Each row of a before or after table is a point. The points were changed in one or more steps. Then noise was added and the rows were shuffled. The steps act on how far a point lies along the listed directions, d1 being the first. What was done? A step turns or swaps two directions, mirrors them in a line or flattens them onto one, adds a multiple of one to another, or multiplies one. Angles are multiples of 10 degrees, from the lower direction toward the higher: turns from -170 to 170, lines from 10 to 170 but not 90. Use the fewest steps. Two steps may share a direction if one is a turn and the other turns, adds or multiplies; they go together, in the order done. Otherwise the lowest direction goes first.
In the rows, 128 means zero.

Directions:
(1): [124  91 175]
(2): [166  90 101]
(3): [175 156 154]
Before, 10 rows:
[[127 153  82]
 [ 98  94 113]
 [161  75 141]
 [130 174 150]
 [124 118 102]
 [103 159 134]
 [101 121 170]
 [180 105 133]
 [142  84 154]
 [166  92 147]]
After, 10 rows:
[[ 86 156  88]
 [ 61 150  72]
 [ 99 106 169]
 [ 82 116 124]
 [188 135 106]
 [217 134 171]
 [ 78 113  94]
 [ 99 149  74]
 [187 118 157]
 [ 78 152 109]]
Steps: add -1.5 times d2 to d3; turn d1 and d2 by 160 degrees

Directions:
(1): [ 79 124 131 113 177 176]
(2): [142 124  49  99 133 133]
Before:
[[110 109 186 151 161 139]
 [141 132 156 150 125 106]
 [ 74 115 211 136 154 169]
 [ 94 130 117 106 157 135]
 [127 121 143 127 145 113]
 [201 135  30 107  83  63]
 [138 137 219 142 105 121]
 [ 79 127 109 115 174 162]
 [120 140 110 106 146 173]
 [116 110 122 115 144 135]
 [179 143  63 140  84  52]]
After:
[[208 139  48 119  74  48]
 [124 121 132 120 150 118]
 [ 99 123 104  82 170 188]
 [142 143 174 139 107 134]
 [116 136 171 133 124 106]
 [100 107 152 133 180 162]
 [111 136 193 163 122 110]
 [168 138  33 122 103  74]
 [128 111 151 130 126 120]
 [ 64 113 186 120 170 185]
 [124 128  98 118 162 140]]
Steps: mirror d1 and d2 in the line at 140 degrees

Directions:
(1): [137  51 103 183 118 145 107 109 124]
(2): [142 125 174 174 152 115 131 180 183]
(3): [117  94 140  79 111 197 143 152 161]
(4): [ 52 138 160 143 151 145  99  85 144]
Before, 10 rows:
[[ 77 220 204 126 179  91 123 152 170]
 [145 128 105  80 102 156 139 129 103]
 [105 185 149 157 171  72  83  94  89]
 [130  62 114 181 117 149 136 135 128]
 [191 196 142  96 118 105 175 207 142]
 [ 94 164 144 173 149  62 108  70 106]
 [ 51 145 164 124 176 159 108 110 164]
 [105 182 146 104 137 132 126 127 123]
 [128 162 143  93 152 143 151 133 139]
 [130 137 134 149 137 141 102 100 159]]
After, 10 rows:
[[132 170 166 152 151 100 127 150 146]
 [ 49 218 155  94 140 138 120  84 119]
 [104 137 136 150 163 130 119  91 128]
 [114  48 135 109 104 198 133 124 156]
 [ 88 118 141 159 143 154  97 106 129]
 [117  69  87 187 147 138 101  84 115]
 [107  59 145  99 123 211 106 131 138]
 [160 115 110 135 123 148 116 103 135]
 [ 44  81 113 140 125 171  79  41 105]
 [176 130  95 121 110 114 170 161  88]]
Steps: turn d1 and d4 by -90 degrees; turn d2 and d3 by -170 degrees

Directions:
(1): [166 180 163 185 171 164 141 162 113 133 158 110]
(2): [136 134 123  69 120 116 170 176 163 177 183 123]
Before:
[[113 114 126 132  87 141 122  85 126 108 103 143]
 [109  90 102 102 109 124 122 120 130 132 138 144]
 [ 90  99 101 104 101 105  95  98 126  94  81 149]
 [144 152 133 148 142 158 148 135 134 141 134 116]
 [154 138 133 141 141 134 130 174 139 138 174 128]
 [161 186 152 227 155 203 116 119  78 100 115 135]
 [181 183 144 195 163 165 159 189 123 147 189 103]
 [174 184 175 160 181 159 142 146 116 124 163 101]
 [159 153 147 202 168 172 130 122  99 122 105 138]
 [ 77  66 115  92  79  98 103  90 142 102  69 152]
 [157 165 146  87 132 154 181 214 163 168 227 102]
 [115 104 142  77 107 112 158 150 162 138 137 147]
 [123 119 131 185 145 134  96 108  98  74 101 113]]
After, 13 rows:
[[106  87 100 101 108 123 119 120 131 129 138 147]
 [134 135 124  50 106 131 172 189 173 166 207 112]
 [120 122 134 143  95 146 124  90 125 114 109 135]
 [174 177 143 186 155 159 157 180 127 149 181 103]
 [142 150 130 149 141 158 153 132 135 142 131 116]
 [139 138 145 209 164 150 102 122  95  75 114 106]
 [ 98 111 108 114 108 111  97 107 124  96  89 146]
 [145 125 127 130 129 126 127 167 141 139 167 133]
 [172 179 177 157 181 159 143 143 119 128 168 106]
 [ 82  75 122  98  85 105 106  98 141 102  74 150]
 [175 206 165 250 174 215 119 132  69 102 130 129]
 [171 167 160 220 177 178 137 130  94 121 113 135]
 [107  91 132  62  95 103 153 140 163 134 127 148]]
Steps: add -0.5 times d2 to d1

Directions:
(1): [121 131  52 140 164  64 122 106 103 165 125 127 163  91 136  66  94 113]
(2): [146 135 118 135  92  82 163  83 159 131 131 192  93 159 109 116 175  60]
(3): [122 157 129 146  93 125  54 128 104 137 206 185 150 129 108 165  89 121]
(4): [156 161 142 111 131 121  86 106  99  93 153  63  95 178 181  94 116  79]
Before:
[[148 137 181  97 100 173 152 119 145  67  91  93  53 181 115 161 189 123]
 [117 102 143 123 109 151 136 137 156 133 129 142 132 129  97 150 150 165]
 [146 162 205 112  93 157  59 101 157  76 127 119  87 201 157 150 141  83]
 [ 99 100 110 143 181 168 134 197 115 149  66  66 163  64 123 115  87 221]
 [167 134 212  93  81 182 127 113 150  60 146  75  64 209 169 169 176  99]
 [127 132 135 125 125  99 119 107 112 113 131 133 114 124 134  83 132  87]
 [118 113 130  99 150 164 143 168 125 128  66  48 145 122 155 112 121 170]
 [124 154 121 122 112 119 149 149 144 133 160 167 111 138 108 139 145 117]
 [ 82 124 151 141  98 161  90 159 130 159 137 159 158 112  85 168  81 185]
 [124 105 165 128 141 168 128 156 124  99 112  61 105 143 146 142 136 192]
 [124 141 119 120 111 100  62 105 105 133 186 176 159 141 130 153  90 140]
 [154 179 175 115  67 113  56  91  96 103 223 187 101 189 110 159 133  59]]
After, 12 rows:
[[107 120 127 135 138 116 103 137 101 135 133 147 151  85 116 106 104 132]
 [147 129 124 139 111  82 147  83 134 111 134 121  70 175 145  92 163  86]
 [115 112 181 111 117 167 161 138 160 117  66  67  87 164 132 121 147 150]
 [149 117 143 140  85 119 207 116 195 125  70 186  62 159  91 125 206  82]
 [149 186 109 117 111  97  49  87  80  91 173  93  90 170 139 109 106  75]
 [118  95 127  93 175 139 144 135 129 127  82  79 157 113 159 126 116 199]
 [131 159 113 116 168  98  38  93 106 113 115  61 143 140 191  61  74  94]
 [161 168  95 113 133  80  53  73  80 110 186  60 119 165 200  67  88  62]
 [134 125 157 112 107 152 109 124 143 105 145 102 106 166 129 131 149 134]
 [141 138 106 123  80  89 159  99 161 141 107 173 105 164 116 109 171  63]
 [120 159 132 110 136 146 117 171 119 123 160 110 124 134 136 139 116 152]
 [122 132 122  94 202 137  83 150  49 122 124  13 173  99 167  85  68 176]]
Steps: turn d1 and d4 by -80 degrees; turn d2 and d3 by 130 degrees

Directions:
(1): [170 112 134 120 176 168 121 106 117 106  68 180 111  69 147  83 157  90
  97 178 141 128 167 118 169 177 184 179 120 165 137 132]
(2): [136 128 125  85  75 117 182 124 180 133 105 131 154  82  98  86 138 145
 178  85 152 187 139 208 131 126 169 124 164 136 108 185]
(3): [131 178 115 132 120  73 110 155  76 160 161 147 137  85 160 178 130 123
 125 156 136 129  93 133 146  97 213 121 174 164  50  94]
Before, 12 rows:
[[102 146 146 177 131  85  97 166  71 161 208 127 125 199 172 249  98 128
   82 118  82  58  80  74  80  92 107  87 140 128 109  53]
 [104 117 127 106 113 100 136 124 137 134 148  69 110 186 111 136 124 171
  126  94 120 119 126 117  71 109  64 131 111  91 156 137]
 [116 116 119 136 129 135 119 113 137 116 131 135 127 154 128 111 135 128
  131 140 123 114 134 125 136 128 112 147 112 136 136 122]
 [119 113 146 125 127 123 112 147 120 129 158 111 112 182 128 126 124 134
  125 111  95 109 102  94  97 110  55 104  92  85 171 113]
 [138  88 138 121 156 158 134 112 139  91  92 164 110  89 135  53 166  92
  112 157 146 142 170 134 148 164 126 174 118 133 165 161]
 [ 80 153 119 130  91  90 129 132 113 145 205  86 148 151 113 191  99 142
  151  83 126 135  75 114 112  73  83  83 153 114 118 102]
 [110 146 121 108  68  93 170 135 152 132 151  87 141 157 124 126 113 157
  167  76 138 140 124 153  91  98 118  96 149  95 112 158]
 [134 177 105 165 183  82  40 158  32 159 162 168 116  98 197 202 122 110
   77 195 106  87  89  65 152  88 205 146 145 152  53  29]
 [140 176 120 110 132  73 120 144  94 156 116 154 133  45 139 168 146 113
  132 153 141 156 130 155 146 108 210 141 166 192  60 110]
 [ 98 166  97 109  62  63 147 155 131 158 201  71 122 142 126 180 132 151
  156  83 119 139  78 187 102  77 149  69 175 127  51 138]
 [126 117 136 106  91 149 164 134 150 125 117 120 130 115 106  97 133 139
  146  93 122 149 117 191 140 150 124 118 116 114 136 155]
 [117 133 108 123  82  88 166 151 149 149 143  99 141 114 106 140 109 155
  158 104 136 150 125 146 131 101 112 104 134 109 117 150]]
After (12 x 32):
[[135 126 133 133 150 161 116 132  91 120 115 140 104 118 144 117 135 109
   92 157 113 104 115 126 161 165 134 138  95 134 137 104]
 [119 130 139 123 105  95 123 158 115 140 171 116 123 161 129 139 125 142
  144 106 104 123  83 117 101  93  89  97 118  89 132 112]
 [ 89 135 126 150 144 124  98 122  92 128 195  96 124 170 126 189 104 115
  113 120 114  99  89  60 119  98  50 101 119 118 153  74]
 [113 135 123 120 136  86 113 136  98 141 160  84 100 173 137 164 126 160
  103 128 120  94 112  92  91 108  93 145 116 109 134 104]
 [111 132 109 104  72  95 146 141 177 143 141 109 155 132 101 119 111 172
  180  60 123 173 111 184 101  85 121 101 154  93 105 144]
 [119 126 116 158 169 137  81 126  81 117 165  99  66 181 160 168 142  98
   67 162  89  64 115  72 121 129  88 119  93 127 131  89]
 [127 122 114 160 155 120 112 143  96 134 132 123 108 124 140 152 113 121
   97 169 114  99 141  73 149 127  98 135  94 116 143 107]
 [132 133 132 152 161 131 105 126  83 112 144 124 100 168 169 148 120 109
   87 159 124  76 137  53 111 129 108 137 107 115 142  91]
 [128 109 132 105 125 125 147 124 144 109 109 159 130  63 130  62 165 108
  140 135 151 165 154 169 149 141 162 152 147 140 129 170]
 [ 90 123 146 143  74  89 152 159 143 155 197 100 146 214 126 211  91 159
  135  51  93 100  90 137  59  87  72  70 148  98 125 113]
 [137 132 137 116 150 123 123 124 125 125  80 140 122  80 117 132 141 107
  120 142 131 145 161 140 134 143 133 154 119 166 133 128]
 [115 125 112 130 108 120 125 119 141 126 137 135 137 144 124 116 132 141
  142 130 131 124 125 147 133 119 126 137 124 138 116 132]]
Steps: mirror d1 and d2 in the line at 30 degrees; multiply d3 by 0

Directions:
(1): [146 146 138 140 162 139 138 133 153  82 119 100  96  95 184 110 215 119
 115 145   7  79 107 153 170 111 162 150 134 120 135 126 179 162 106 130
 129 123 135  99 137 153 131 143  89 137 100 112 144  92 176  70  78 178
 142 134 130  75 122  83  85 173 190 151]
(2): [146 132 155 135 111 149 173 156 179  99 156 142  82 153 118  71 121 114
 152  85 111 201 203 162 102 117 107 148 142 115 122 120 145 146  98 101
 100 172  75 148  70 147  99 114 149 153 116 141 177 161 152 168 153 109
 124 240  96 140 144  70  92 116 164  81]
(3): [ 77 120 190 113  73 149 134  87 112 107  99 166  81 156 129 126 158  83
 128 120 133  69 146 123 111 163  92 146 122 206 170 120  99 190 149 116
 136 127 133 153 124 107 116 145  56 173 111  67 147 106  80 124 139 163
  91 113 100 156 118 178  85 162 105  38]
Before:
[[102 120  84 115 125 107  71  87  79 196  91 113 222 108 110 198  84 150
  110 170 224  85  59  83 142 141 154  92 110 141 139 165 102 105 157 147
  153  64 175 127 203  90 166 144 119  85 158  99  74  93  81 101 126 128
  125   7 138 137 107 212 181 108  51 183]
 [142 136 164 147 115 140 142 153 170 100 131 135 101 140 141  69 145 114
  145  91  76 159 159 168 129 117 131 136 145 120 140 111 139 154  89 100
  129 144  79 128 104 151 104 125 136 139 120 126 172 107 152 143 142 121
  146 203  98 106 132  78  96 114 145 114]
 [171 125 105 139 160 109 131 193 165 141 170 126 150 130 109 120 120 152
  137 138 131 203 146 150 129  80 126 115 142  60  91 123 142  81 115 132
  105 146 101 112 106 146 108 111 208 101 129 185 134 141 179 152 138  75
  173 188 137 120 135  83 141  95 141 168]
 [133 119 109 123 122 139 114 109 144 118 101 129 123  97 170 148 172 114
  118 133  75  63  97 128 153 136 125 135 115 128 128 160 148 125 128 146
  147 111 154 123 136 122 130 146 101 132 127 107 111 110 126  90 117 166
  113  91 134 122 111 147 112 154 134 127]
 [142 153 156 142 148 134 149 120 113  82 127 122  84 101 147 103 214 116
  118 159  23 100 115 149 163 112 148 158 133 119 129 133 149 154 100 110
  134 134 118 115 135 144 138 147  90 140 104 130 151 114 156  87  90 162
  136 128 119 115 128 105  79 167 177 142]
 [102 129 101 118 140 113 103  92  87 154 116 106 183 129 101 181 116 136
  126 162 164  94  59 105 144 148 142 120 129 139 139 121 109  96 153 144
  171 104 172 109 181 102 144 129 125 113 149 111  94  83 105  86 113 147
  131  30 143 125 105 189 168 118  86 170]
 [164 142 111 154 179 103 152 145 169 100 143  95 131 110 150 100 133 167
  136 115  65 170 144 162 154  87 150 106 146  76  88 151 172 106  77 123
  113 139 101 129 113 177 123 119 164 109 120 175 128 132 182 117 101 114
  167 194 128  98 142  79 127 122 198 180]
 [142 139 105 137 138 116 127 158 126 150 158 114 144 128 137 114  99 148
  125 117 125 161 120 131 108 102 146 142 120  88  99 127 142  93 124 134
  126 123 122 120 138 132 128 113 172 112 136 141 137 141 148 137 107 114
  151 151 151 117 127 112 131 123 134 156]
 [ 91 138 139 120 121 136 116 102 106 127 107 109 131 101 157 157 175 106
  111 154  87  42 106 102 159 132 134 130 136 167 148 132 110 172 140 144
  154  76 153 115 128 117 136 164  92 140 110  74 123  90 109  92  94 170
  111  65 131  99 120 161 125 165 110 123]]
After, 9 rows:
[[ 97 139 144 120 121 138 126 110 117 121 112 112 117 105 158 151 179 103
  114 148  72  55 117 113 159 128 134 136 141 165 144 130 118 178 134 139
  147  87 140 120 115 121 127 162  88 146 105  76 136  94 119  94  94 166
  110  89 126 101 125 147 114 166 125 118]
 [167 120 100 137 151 104 125 189 153 150 167 132 163 133  97 132 105 156
  141 137 155 203 140 142 124  83 122 108 136  60  91 125 127  71 123 136
  107 141 104 114 104 139 109 110 214  94 134 189 126 143 172 159 144  70
  173 175 140 130 132  96 155  87 120 170]
 [138 138 103 133 137 114 127 161 123 155 157 114 150 131 135 115  98 147
  125 122 132 160 115 130 107 105 148 141 120  86  99 128 140  93 126 135
  126 121 122 118 142 128 128 113 173 115 135 137 134 140 148 136 111 112
  151 146 149 116 126 117 134 123 131 156]
 [135 118 113 121 117 140 121 113 150 113 104 134 116 103 165 138 164 114
  125 125  78  77 111 135 147 135 120 140 118 124 126 158 145 128 125 141
  142 119 141 130 122 126 124 142 105 135 131 111 115 116 126  98 125 163
  113 111 132 128 116 141 109 149 137 120]
 [131 124 158 137  96 135 132 144 152 131 133 149 123 157 108  83  93 122
  152  86 151 181 164 151 108 131 114 125 141 126 137 113 107 134 104 100
  129 140  79 146 105 133 105 116 160 130 138 138 156 128 121 173 169  92
  140 191  98 138 131 111 122  89 108 107]
 [135 144 154 136 127 131 149 124 108 101 138 140  94 124 112 100 165 118
  130 141  87 142 141 139 131 121 127 150 134 118 126 132 125 138 107 103
  128 147 106 134 120 133 131 140 113 139 115 143 150 140 138 128 122 129
  127 144 111 148 132 118 100 136 148 122]
 [118 145 112 128 163 123 120  99 104 116 119  89 153 110 139 160 172 128
  122 165  84  75  58 126 168 135 163 137 134 130 143 119 143 120 133 142
  165 105 169  94 177 123 143 139 105 121 127 103 110  66 143  53  87 176
  139  53 136  91 100 150 134 143 132 176]
 [121 139  99 130 158 118  85  97 113 144  84  83 180  77 165 171 174 139
  100 181  91  42  46 115 185 122 185 119 119 128 144 163 159 141 131 147
  149  61 173 100 204 119 166 158  80  98 127  86  98  60 135  46  80 179
  142  32 134  84 105 157 133 154 121 200]
 [155 133 106 145 160  96 147 143 155 123 150 109 144 129 120 107  91 171
  141 112 127 199 157 146 132  96 132  92 145  82  80 151 146  87  91 121
  110 144  98 147 108 165 122 110 185 104 135 182 118 157 158 151 125  89
  156 192 127 127 147 101 151  97 167 168]]
Steps: multiply d1 by 0.4; turn d1 and d2 by 40 degrees

Directions:
(1): [123 127 119 127 161 207 100 126 147 186  77 136 111 170 163 113 118  60
  99 141  89  74  93 104 116  67  95 167 167 119 204 103 174 185 128  92
  79 148 147 166 119  88 179  60  82 127 128 110 165 128 110 108  88 102
 139 186 152 136 101 102 146 126 119 130]
(2): [118 118 164 147 121 165 132  95 105 117 137 155  80  83 117  90  80  94
 119 175 142 130  94 103 123 158 170 126  95 118 201  90 166 113  92 110
 150 116 127 208 165 143  49 114 169  50 130  58 132 156 156 116 178 155
 135 111 121 120 122 135  37 176 134 139]
(3): [ 99 114 226 119  89 104 173 136  42 123 117 111  65 137 180 124 153 177
 130  93 145 159 120 118 176  71  72 145 124 100 158  96 166 115  73  85
 123  84 115  81 143 118 118 118  90 127 138 115  72 141 120  92  77 155
 125  94 119 206 148 132 159 119 151 138]
Before, 10 rows:
[[132 141 112 114 148 142 102 122 144 140  95 126 139 159 159 135 153 110
  123 115 127 121 124 115 129  76  87 130 156 128 111 146 132 147 117 117
  105 148 129 110 120 105 157  99  98 156 117 141 147 129 104 120  97 114
  114 151 138 142 106 107 162 109 114 117]
 [122 132 157 121 120 146 112 127 109 151 123 145 104 148 158 112 115 112
  134 126 110 118 116 113 139 105 118 153 133 125 167 116 139 143 108  94
  121 116 131 139 122 117 129 107 103 129 139 118 140 136 119 102 107 144
  137 140 114 148 132 121 135 122 136 134]
 [134 135 127 123 112  83 146 137 131 102 156 110 135 113 103 128 138 164
  137 109 129 122 132 149 138 145 128  97 115 127  89 148 111 105 122 146
  136 136 112  97 123 127 118 177 142 137 147 141 121 121 148 128 139 140
  147 119 123 133 144 126 122 115 123 112]
 [102 112 216 111  97 121 165 155  48 139 114 106  71 160 183 135 148 151
  109  84 134 154 125 121 181  54  60 152 114  99 177  72 182 146  66  65
  114  96 129  94 140  94 115 107  84 110 135  94  95 132 115  80  81 162
  128 107 108 202 132 119 163 112 173 140]
 [129 134 119 132 107  35 173 128 118  59 174 130 151  92  88 142 138 209
  167 101 179 188 177 152 151 186 151  96  99 136  27 168  53  56 125 180
  147 112 115  71 130 171  92 192 165 153 128 159  73 115 144 149 159 159
  130  63 113 113 177 142 146 109 136 132]
 [111 115 127 125 131 166 111 125 121 138 122 152 108 134 125  93 115  94
  118 139 118 117  93 124 123 120 149 135 110 130 190 107 159 121 123 124
  132 121 114 160 135 145  95 125 118  99 115  96 140 142 148 139 138 157
  120 141 123 146 139 117 113 139 133 124]
 [121 112 200 107  96 101 164 123  73  75 130 134  91 109 134 131 138 171
  159 139 162 180 136 133 144 136 118 113 105 113 118 121 125  85  98 140
  151  91 116 102 157 135  86 158 128 106 129 138  93 142 145 131 141 166
  135  70 105 172 149 120 109 132 153 111]
 [131 130 102 133 148 145 118 151 134 159 109 128 141 164 139 117 132 133
  134 110  90 113 136 138 150  75  82 143 147 142 137 120 130 151 143 113
  114 129 159 121 113 123 181  96 104 164 130 130 150 117 133 119  80 121
  121 162 143 133 117 115 164 112 113 131]
 [120 127 165 122  98  98 141 132  91 111 155 146 107 117 134 113 128 156
  125 110 139 154 144 120 143 148 151 117 119 114 119 131 134 102 122 114
  156 102 127 116 118 128  93 157 140 115 118 136  96 130 149 139 139 159
  122  84 112 140 156 143 114 126 141 120]
 [104 122 249 104  96 131 164 147  28 146  75  92  69 163 188 130 164 175
  102  94 123 153 131 111 185  25  36 151 136  96 182 107 180 139  74  75
   97  72 134  74 127  80 151  93  54 159 139 108  65 147 111  83  29 141
  142 121 116 221 133 136 188 111 153 141]]
After (10 x 64):
[[111 116 167 121 137 198 123 139  99 177  89 129  80 169 176 117 115  69
   85 125 103 100  95 102 145  53  79 169 134 106 234  62 204 187  86  60
   90 130 148 168 136  76 131  63  85  87 131  69 152 132 115  81  97 138
  140 159 126 164 100 103 131 130 155 141]
 [113 123 185 121 100 121 142 131  77 128 137 146  84 129 155 104 125 143
  117 111 131 143 129 108 149 120 132 133 128 106 156 114 160 117 108  92
  141 100 131 124 122 114 102 132 120 107 122 123  97 134 143 123 119 158
  125  94 118 158 151 137 118 127 143 122]
 [125 131 155 121 105  87 156 140 109 109 145 106 113 120 125 125 145 170
  132 100 128 125 125 143 153 120 106 107 120 117 109 136 128 109 106 129
  128 126 111  91 126 118 121 165 123 136 150 136 108 125 143 115 119 145
  147 116 123 157 146 123 134 112 128 115]
 [116 118 113 126 136 165 106 123 132 135 127 155 119 131 114  94 111  90
  119 143 119 115  97 128 115 133 160 130 109 135 181 113 151 119 131 133
  135 126 115 165 133 149  93 130 126  98 113  99 146 140 150 147 149 155
  119 143 123 134 138 117 107 141 130 122]
 [117 128 183 116 147 224 111 128  96 190  47 120  84 172 175 107 121  73
   75 145  85  90  97  91 140  29  66 169 156 107 246  95 203 186 100  72
   71 115 159 165 122  61 168  42  61 131 133  79 137 147 112  89  52 111
  156 184 138 168  95 114 145 133 132 140]
 [103 123 195 126  89  49 199 135  53  77 144 120  92 116 146 131 154 222
  157  78 178 191 156 134 186 116  93 125 111 109  82 132 104  68  82 131
  123  85 112  48 139 147 104 156 116 151 136 141  41 125 128 112 102 171
  132  57 115 181 183 136 177 101 152 140]
 [141 133  72 138 159 144 107 148 159 154 118 133 162 157 118 120 124 126
  136 121  90 109 142 145 136 100 105 134 143 152 120 132 114 148 159 131
  123 140 160 132 109 132 178 108 121 163 128 135 165 114 138 132 101 115
  121 168 142 107 114 117 151 115 107 127]
 [110 109 221 108 104 145 161 118  62 103 102 140  63 127 164 116 131 139
  144 145 145 159 110 114 146  96  95 137 121 101 176  97 164 112  81 108
  126  90 124 125 161 114 100 117 101  93 131 114 103 150 138 110 116 163
  141  92 115 191 138 108 112 136 153 115]
 [130 135 128 124 134 161  98 122 136 156 124 152 120 144 143 110 104  90
  131 140 103 105 114 114 123 121 135 151 136 132 168 121 133 150 124 103
  121 129 137 162 118 120 129 105 114 124 136 116 161 134 123 112 124 136
  139 154 118 125 124 116 119 129 129 131]
 [141 145  85 116 156 143  92 119 166 136 104 130 157 152 142 137 146 103
  126 124 126 117 130 119 115  98 107 121 154 138  96 158 117 145 132 132
  111 157 132 122 118 112 152 107 114 155 114 146 159 126 109 131 115 110
  115 155 138 119 102 107 149 112 108 115]]
Steps: add 0.3 times d3 to d2; turn d1 and d3 by -50 degrees
